Every row gives one point. A path goes straight from each point to the next, and from the last back to the first. The post is the endless flat space through its rows: a point in 2 columns, a line in 3, a plane in 4, and so on, so that a path can go around it. Count how often the path circles the post. Going back the other way cancels.
In the rows, 128 means zero.

Post (1 x 2):
[[121 146]]
Path:
[[141 220]
 [ 75 159]
 [ 82  85]
 [152 120]
 [178 186]
 [107 175]
 [ 45 134]
 [128 119]
 [161 139]
 [155 185]
 [ 74 180]
 [103 164]
 [ 73 114]
 [158 121]
 [205 149]]
Times around: 3

Post, 3 rows:
[[138 130 100 122]
 [125 170  76 162]
 [145 118 201 145]]
Path, 29 rows:
[[162 146 119 112]
 [103 177 139 123]
 [ 64 176  97 175]
 [143 110 159 157]
 [184 133  24 139]
 [151 148  98 112]
 [138 138 142 111]
 [112 104  91  82]
 [132  89  89 134]
 [163  61 114 105]
 [116  55 127  78]
 [131 145  46 154]
 [141 172  61 178]
 [152 177 146 149]
 [146  90 184  62]
 [150 234 111 163]
 [151 159 136 180]
 [208  22 190 128]
 [174 225  92 178]
 [101 225 131 141]
 [ 76 144 122  72]
 [126  92 164 123]
 [163 108 123 189]
 [169 119 147 130]
 [154 122 172 116]
 [108 139  47  70]
 [ 85  73  98  25]
 [127 165 136 106]
 [164 226 123 189]]
Times around: 3

Post:
[[ 96  98 119 123 135 135 148 157 130]
 [172 109 134 114 132 137 187 105 123]
 [120 122 114 144 155 112  65 144 133]
 [110 170 111 161  86 115 147 120 138]
 [108 112 105 143 146 149 171  97 128]
 [107 141 173 177 111 119  35  92 105]
 [150 119 110 145 152 181 153 125 152]
 [106 160 157 169 149 130  98 102 124]]
Path (26 x 9):
[[ 84 122 148 147 131 132 213 203 156]
 [ 65 145  42 160  87 125 150  82 179]
 [108 115  78 107 156 124 161  82 128]
 [169 151  59 153 141 115  84 115 129]
 [146  93 150  95 151  96  97  95  82]
 [ 37 188  90 159 157 127 194 134 103]
 [168 144  94 174 116 122  78 126 131]
 [144 129  85 182 103 157 183 149 168]
 [204 105 109 148  73 164 198 124 190]
 [152  90 129 101 124 142 126 111 117]
 [162 127 114 147 103 157 104 109 117]
 [197  74  61 107 183 171 201 168 160]
 [ 98  97 224 169  90  91  98  73  96]
 [ 84 109  88 135 122 136 168 140 151]
 [128 120 174 108 100 116 200  99 110]
 [138 206 149 137  91 120 125 107 106]
 [167 164  80 152 136 148 178 117 115]
 [114 141  74 175 174 124 178  40 111]
 [157 169  99 127 134 119 217 185 176]
 [160 176 122 131  91  96 125 148 166]
 [ 89 137 103 134 142 162  93  77 126]
 [ 65 188 140 144 142   7 130  78  72]
 [122 114 140 163 167 142 176 113 118]
 [116 170  86 168 175 115 126 187 181]
 [147 104 122 141 137 201 178 147 137]
 [176 141 113 165 141 146 156 119 132]]
Times around: 4

Post (11 x 12):
[[102 140 122 132 135 113  72  99 159 131 166 145]
 [137 131  66  91 136 157 111 135 139 191  98  98]
 [ 94 181 135 189 119 148 148  37 115 147 156 127]
 [177 161 139  82 157 147 120 184 136 129  99 134]
 [129 145 119 196 112 116  81  84 107 139 146 128]
 [185 183 129 100 135 153 100 124 150 137  70 137]
 [157  54 171  81 125 114 127 106  89 202 152  64]
 [141 125 122 101 153 119 117 149 112 199 111 137]
 [191 140 151  83 103  90 142 146 110 122 126  88]
 [113  90 144 160 126 123 173  51 113 131 104  83]
 [184 215 114 106 196 139 110 116 150 136  90 128]]
Path (26 x 12):
[[109 140 142 139 134 122 162 143  75 126  74  94]
 [112 164 134  48 161 135 118 111 126 182 112  90]
 [169 134 126  69 188 110 165 132  49 197 113 122]
 [101 146 128  75 183  99 133 142  88 190  95 115]
 [ 94  55 103 151 163 139  52  78 140 241 100 100]
 [146 146  46 178  99 113 110 127 148 156  90 125]
 [145 202 157 164 140 147 121  87 125 190 142 149]
 [ 91 170 123  95 142 163  81 101 136 205 150  96]
 [178 145 175  94 156 124 170 154 132 134  62 109]
 [153 106  55 187  73 160 130  25 122 161  85  50]
 [199 123  90 173 151  95  97 144  89 102  90  94]
 [101 234 124 121 138 148  97 135 137 117 156 179]
 [182 176 134  82 125 139  96 139 151 149  92  88]
 [249 182 162 134  45 110 158 135  92 169 122  84]
 [161 137 103 145 164 133 122  60 137 227 155  99]
 [171 128  87 104  84 153 191  49 123 172  52  69]
 [129 142 101 137 148  92 110 110  91 178 110 127]
 [146 134 212 132 120  93 222 120  57 163  74 124]
 [171 100 162  57 120 101 160 126 144 190 128  51]
 [173 175  68 129 133 123 141 120 162 144 103 124]
 [187 157 127  86 194 146  97  33 114 194 162  90]
 [165 151 106 108 129 152  87 101  63 237 121  78]
 [111 113 175 191 125 132  93  94 128 122 129 123]
 [171  46 164 186 113  57 188 161  70 119  87  91]
 [103 171 115 122 189 156 107 132 174 115 179 216]
 [187 173 122  94 199 138 123 136  99 105 115 105]]
Times around: 4

Post:
[[137 104 112 131 163  93 118 194  83 194 214 171 174 148  88 107  95 136]
 [109 127 107 133 147 126 138 116 127 128 119 167 130 163 133 125 123 143]
 [133 158  94 147 132 127 123 198 125 171 122 164 131 150 152 173 149 154]
 [120  85 113 130 137 159  89 113 112 130 117 125 137 132 128 146 154  97]
 [146 106 139 158 129  96 103 125 160 131 146 153 192 172 108 133 185 148]
 [121 127  71 129 142 119  98 112 131 146 132 141 166 122 164 120 108 156]
 [108 102 141 128 131  81 117 136 128  92 117 127 152 116 123 144 126 130]
 [147 159 119 124 150 114 131 159 194 174 134 145 125 144  97  91 130 117]
 [148  93 131 139 105 112 101 108 138 125 124 149 159 162 128 157 125 139]
 [140 107 142 103 117  96  82 111 150 102 171 174 152 138 150 127 130 141]
 [105 116 101 132 106 129  91 108 147  90 134 119 143 132 130 131 133 162]
 [115 122 132 142 150 144 162 115 150 147 152 133 148 105 117 117 127 113]
 [128 100 174 121 137 128 142 134 136 124 115 133 155 113 110 126 129 165]
 [157  79 196 141 144 132 116 155 133  74 118 149 203  90  76 152 120 135]
 [105 154 112 100 147 128 135 116 126 135 132 106 171 127 141 143 114 137]
 [ 15 163 179 146 193 142 147  69  68 175  98  77 201  65  88 160  95 113]
 [ 80 145 132 104 109 148 144 103 142 130 107 118 154  96 137  84 111 120]]
Path, 25 rows:
[[160  98 169 166 167 114 164 120 152 169 109 173 133 122  65 196 104 112]
 [128  72 106 126 122 103  55  96  68 130 138 134 194  87 118 126  98 124]
 [ 52 184 102 123  91  85  95 151 156 111 104 114 160 129 127 142 133 176]
 [152 120 142 114 127 158 111 118 158 145 148 147 177 141 145 137 149  90]
 [117 200 122 160 162 126 170 136 158 111  90  90 190 121 133 168 135  98]
 [131  99 136 130 131 151 102  98  89 139 148 166 130 177  94 144 136 115]
 [ 63 165  65 129 146 107 100 184 123 163 132 126 137 114 125 115 145 158]
 [119 138 117  93 141  93 129 137 165 127 139 135 152 161 135 121 119 148]
 [136 108 147 128 194 110 149 125 161 145 151 153 166 123  78 166 129 141]
 [147 175  73  83 118 127 141 141 182 182 136 129 117 173 134  71 122 145]
 [206  78 162  96 116 169 114 107 168 143 167 112 153 133 113 110 128 139]
 [110  99 131 171 132 127  95 125 146 136 113 135 133 117 111 147 116 189]
 [101 108 136 153 135 167 105 126 126 156  80 142 169 122  99  91 127 136]
 [113  90 174 112 131 102 122 120 118 100 167 122 168 109 112 113 111 182]
 [112  68 149 167 104 100 100 112  91 146 123 140 103 135  46  99 116 118]
 [139  73 146 102  70 114  60 124 113 131 153 157 165 114 117 138 125 143]
 [101 154 108 149 175 152 140  83 153 190 116 176 151 158 124 130 148 134]
 [154 110 208 121 130 144 149 143 113 138 122 136 176  72  71 130 124  82]
 [ 77 100 152 125  94 109 112  39 124  80 102 144 183 130 139 112 140 161]
 [106 126 163 106 112 138  66 150 118 138 154 164 182 121 103 120 125 157]
 [164 125 173 116 102 133 121 187 182 148 151 121 194 158 103 126 155 144]
 [  7 203 129 160 170  48 143 127  86 139 111 121 138  82 167 118 143 209]
 [152 118 170 108  95 146 168 137 138 113 127 112 197 107  96  83 113 127]
 [ 80  87 121 117 139 128 138  88  76 167 142 141 154 188 153  65 132 190]
 [118 125 145 129 124 132 161 140 229 113 162 102 154 101 137 108 188 199]]
Times around: 1
